Each point is reached from the start by the listed moves, each made 0, 1 or 2 times, or once backwards (-1), plus a little noise. Is the number of moves made odd or even? Then give how often each move was made.

Moves:
(1): [ 0.04 -0.46 -0.32 -0.03 -0.07]
(2): [ 0.49  0.33 -0.06 -0.10  0.07]
Start: [ 0.34  0.30  0.33  0.19 -0.39]
Points:
[ 0.38 -0.14  0.00  0.13 -0.40] -> odd (1, 0)
[ 0.78  0.59  0.21  0.08 -0.25] -> odd (0, 1)
[ 1.40  0.51 -0.13  0.00 -0.31] -> odd (1, 2)

Moves:
(1): [ 0.25  0.17  0.03 -0.07 -0.06 -0.36  0.10 -0.23 -0.19]
(2): [ 0.41  0.23  0.47  0.02 -0.25  0.07  0.07 -0.27 -0.08]
(3): [-0.02  0.02  0.28 -0.51 -0.20  0.02  0.24  0.06 -0.15]
(4): [-0.02 -0.60 -0.03 -0.11 -0.12 -0.12 -0.08  0.18  0.02]
(5): [-0.10 -0.27 -0.11 -0.37 -0.26  0.44  0.03  0.11  0.07]
(6): [-0.07 -0.12  0.08 -0.14 -0.37  0.23  0.26  0.17 -0.22]
Start: [ 0.11  0.24 -0.05  0.01 -0.04 -0.38  0.03  0.26 -0.12]
Points:
[ 0.82 -0.61  0.90 -0.31 -1.14 -0.27  0.27  0.25 -0.47] -> odd (0, 2, 0, 2, 0, 1)
[ 0.80 -1.13  0.49 -0.73 -1.89  0.45  0.47  0.36 -0.59] -> even (1, 2, -1, 2, 2, 2)
[-0.10 -0.30 -0.27 -0.73 -0.56  0.50  0.09  0.50  0.01] -> even (0, 0, 0, 0, 2, 0)
[ 0.26 -0.48 -0.44 -0.03 -0.29 -0.45 -0.14  0.26 -0.08] -> even (1, 0, -1, 1, 1, 0)

Moves:
(1): [ 0.09 -0.06 -0.11 -0.03  0.14 -0.06 -0.30  0.02  0.04 -0.03 -0.12 -0.04]
(2): [-0.03 -0.04  0.02 -0.14  0.01  0.00 -0.05  0.07  0.16  0.04 -0.16  0.17]
(3): [ 0.09  0.15 -0.16  0.03 -0.05 -0.24 -0.10 -0.10 -0.15  0.17  0.07 -0.16]
(4): [ 0.22  0.17 -0.01  0.00 -0.38 -0.12 -0.08 -0.10  0.25 -0.05  0.05 -0.02]
(5): [-0.03  0.45  0.30 -0.08 -0.16 -0.19 -0.27  0.05  0.13 -0.09  0.16 -0.32]
(6): [ 0.38  0.01 -0.31  0.51  0.02 -0.15  0.20 -0.22  0.07  0.31  0.06 -0.25]
(7): [-0.37  0.18  0.06 -0.19  0.06  0.28  0.18  0.13 -0.14 -0.25  0.05 -0.04]
(8): [ 0.03 -0.19  0.06  0.29  0.05  0.04  0.08 -0.36 -0.13  0.10 -0.35  0.07]
(9): [-0.07  0.30  0.28 -0.39 -0.02  0.42  0.30  0.33 -0.37 -0.16  0.05  0.39]
Start: [-0.36  0.05 -0.06  0.26 -0.18 -0.02 -0.16  0.07  0.02 -0.16  0.04 -0.33]
Points:
[-0.49 -0.22  0.57  0.45  0.08 -0.83 -1.53 -0.54  0.59  0.05 -1.00 -0.58] -> odd (1, 2, 0, -1, 2, -1, -1, 2, -1)
[-1.43 -0.03  0.18 -0.33  0.50  1.51  1.00  0.74 -1.03 -0.90  0.06  0.31] -> odd (0, -1, -1, -1, -1, 0, 2, 0, 1)
[-0.66  0.80  0.44  0.02 -0.76  0.31 -0.33 -0.06  0.44 -0.93 -0.16 -0.57] -> even (1, 0, -1, 2, 1, 0, 2, 1, 0)
[-0.59 -0.71 -0.25  0.31  0.44 -0.14 -0.67  0.10  0.66 -0.06 -0.58 -0.24] -> even (1, 2, -1, -1, 0, 0, 0, 0, -1)
[-0.49 -0.46 -0.48  0.24  0.32  0.05  0.03  0.08 -0.34  0.19 -0.27  0.01] -> even (0, 1, 1, -1, -1, 0, 0, 0, 0)
[ 0.37  0.27 -0.89  0.89 -0.61 -0.99 -0.53 -0.32  0.69  0.33  0.52 -1.23] -> odd (0, 0, 1, 1, 0, 1, 0, -1, -1)

Moves:
(1): [-0.18  0.12 -0.12  0.01  0.00  0.14  0.02 -0.07 -0.04 -0.07  0.05  0.04
  0.04 -0.24]
(2): [ 0.03 -0.02  0.04  0.02  0.22  0.10 -0.10 -0.16 -0.30  0.21  0.12  0.02
  0.11  0.25]
(3): [ 0.17 -0.06 -0.23  0.12 -0.40  0.13  0.08  0.04  0.57  0.27 -0.07 -0.08
 -0.08  0.40]
(4): [ 0.03 -0.12 -0.14  0.02 -0.08  0.04 -0.09  0.13 -0.01 -0.26 -0.04 -0.01
 -0.13 -0.10]
(5): [-0.25 -0.38 -0.11 -0.21  0.20 -0.30  0.30  0.02 -0.18 -0.09  0.03 -0.15
 -0.02  0.13]
(6): [-0.23 -0.13 -0.15  0.02  0.02  0.09 -0.05  0.09  0.11  0.12  0.13  0.19
  0.11 -0.05]
(7): [-0.01 -0.25 -0.18  0.20 -0.08 -0.12 -0.21 -0.11  0.40 -0.02 -0.19 -0.01
 -0.03 -0.06]
(8): [-0.04 -0.11  0.29  0.08  0.06  0.07  0.13  0.11 -0.08 -0.32  0.18 -0.35
  0.25  0.05]
(9): [-0.07  0.24  0.00  0.12  0.25  0.16  0.19  0.12 -0.09 -0.06 -0.17 -0.13
  0.11 -0.13]
(10): [-0.23  0.00  0.01 -0.05 -0.10 -0.23  0.04 -0.07  0.02  0.00 -0.19 -0.01
 -0.19  0.07]
(11): [ 0.05  0.13 -0.31  0.22  0.09 -0.28 -0.09  0.15 -0.10 -0.10  0.05 -0.12
 -0.17  0.56]
(12): [-0.07 -0.11 -0.04 -0.05  0.01 -0.05 -0.04 -0.08 -0.18  0.22 -0.04  0.29
  0.18 -0.03]
(13): [-0.07  0.21  0.09 -0.41 -0.13  0.06  0.03  0.01 -0.11 -0.03 -0.10 -0.17
  0.15 -0.23]
(14): [-0.04  0.32  0.16  0.00  0.08  0.02  0.26 -0.09  0.20  0.10 -0.11  0.14
  0.08  0.36]
Start: [-0.26  0.05  0.20 -0.02  0.24 -0.02  0.11  0.05  0.11  0.01  0.16  0.20
 -0.01  0.00]
Points:
[-0.77 -0.02 -0.64  0.63  0.76  0.02 -0.19 -0.48 -0.53  0.52 -0.50  0.79
 -0.08 -0.69] -> odd (2, 1, 0, 0, 0, -1, 1, -1, 2, 1, 0, 2, -1, -1)
[-0.30  0.60 -0.08 -0.13 -0.10 -0.53 -0.55 -0.53 -0.82  0.81  0.14  0.72
 -0.60  0.48] -> odd (1, 1, 0, -1, -1, -1, -1, -1, -1, 2, 1, 1, 0, -1)
[-0.98 -2.00 -0.93  0.62  1.12 -0.69 -0.01  0.72 -0.44 -0.53  0.52 -0.06
  0.07  0.72] -> odd (-1, 1, 0, 2, 2, 2, 1, 1, 1, 0, 1, 1, -1, -1)
[-0.85 -0.78 -0.58  0.94  0.70  0.36  0.46 -0.08  0.93  1.02  0.50  0.12
  1.44  1.82] -> odd (1, 2, 2, -1, 1, 2, 2, 2, 1, -1, 1, 2, 0, 1)
[-0.58  1.43  0.40  0.26  0.37  0.53  0.62  0.85  0.28 -0.59  0.83 -0.04
  0.87  0.98] -> even (1, -1, 0, 0, -1, 2, -1, 2, 0, -1, 2, 0, 1, 2)
[-1.20  0.38 -0.27  0.01  0.31 -0.25  0.22  0.80 -1.30 -1.46  0.26 -0.83
 -0.03  0.00] -> odd (2, 0, 0, 2, 0, 0, -1, 2, 1, 2, 2, 1, 1, -1)
